Each row is a point. To make a cloud, some directions were put in groups of two or more. Within a group, all points are equally far from the middle, so they leave a hole (a ring in 2 directions, a hollow ball in 3). The other directions are filled evenly. Then the cloud was stretched, turned, moved and blurred a little. How many holes are there, and how many directions does each take, smallest first?

Cloud (20 x 3):
[[ 0.7 -1.0  1.6]
 [-1.5 -0.3  3.3]
 [-5.0 -7.8 -2.1]
 [ 0.0  1.3 -0.9]
 [-0.2 -2.8  1.0]
 [ 4.9  2.8 -0.3]
 [-1.6 -0.8  4.6]
 [ 1.1 -7.7 -6.4]
 [ 7.0 -2.9 -1.0]
 [-1.9 -2.7 -0.2]
 [-3.2  2.4  4.0]
 [ 7.2 -3.8  1.6]
 [ 0.7 -5.8 -1.9]
 [-4.8 -0.5 -2.0]
 [ 2.4 -8.2 -3.4]
 [ 2.8 -0.6 -4.1]
 [ 2.9 -4.4 -3.6]
 [ 5.8  3.2  1.4]
 [ 7.4 -8.0 -3.7]
 [ 1.7  0.6  4.7]]
Holes: 0

Cloud (21 x 3):
[[ 6.3  3.5 -2.6]
 [ 4.4  4.8  2.6]
 [ 4.2 -3.3  6.2]
 [ 5.8 -0.4 -3.6]
 [ 4.0  4.1  4.1]
 [-1.4  3.8  2.2]
 [ 1.0  5.1 -0.7]
 [ 5.0 -3.4 -1.5]
 [ 6.8  4.7 -0.7]
 [ 2.0  5.1 -0.3]
 [ 0.8 -0.9  5.8]
 [ 4.4  1.3  7.0]
 [ 0.2  1.4 -6.4]
 [-3.5 -4.6 -1.1]
 [-0.7 -2.3  4.6]
 [-1.8 -4.5  0.7]
 [ 1.7 -1.1  6.2]
 [-0.5  3.8 -5.5]
 [-3.5 -0.1  3.7]
 [-1.8  5.1 -1.5]
 [ 4.2 -1.0  7.3]]
Holes: 1 (2)

Cloud, 28 rows:
[[ 2.1 -5.8  0.7 -0.5]
 [ 0.8 -5.0  6.9 -0.9]
 [-4.4 -5.6  0.3  0.0]
 [-5.3 -2.9  5.9  2.5]
 [ 3.5 -4.9 -0.3 -0.5]
 [ 3.0  1.5  8.5 -2.1]
 [ 3.4  2.6  8.0 -0.9]
 [-4.6  1.5 -0.4 -3.7]
 [-5.3 -4.7  0.4 -0.3]
 [ 2.9  2.4  8.2 -2.7]
 [ 5.6  5.7  0.5  0.7]
 [-6.5  1.9  3.6 -1.0]
 [ 5.5  0.5 -1.2 -3.5]
 [ 5.7  1.2 -2.2 -3.2]
 [ 3.0 -1.8  7.0 -3.1]
 [-5.1  0.3  2.9  4.3]
 [-5.7 -1.0 -1.1 -2.1]
 [ 0.4 -2.4 -3.2  4.9]
 [-2.3 -0.7 -0.1  5.8]
 [-4.1 -2.7 -5.1  0.5]
 [ 1.5 -4.2  7.3 -1.3]
 [ 2.7  7.5  3.7 -0.7]
 [ 5.3  6.5 -2.1 -0.2]
 [-4.8  4.8 -0.2  2.9]
 [-1.9 -2.0 -5.4  4.2]
 [-5.0  1.1 -0.4 -3.4]
 [-2.6 -1.0  2.1  5.6]
 [ 1.0  4.2 -5.1 -4.0]]
Holes: 2 (2, 2)
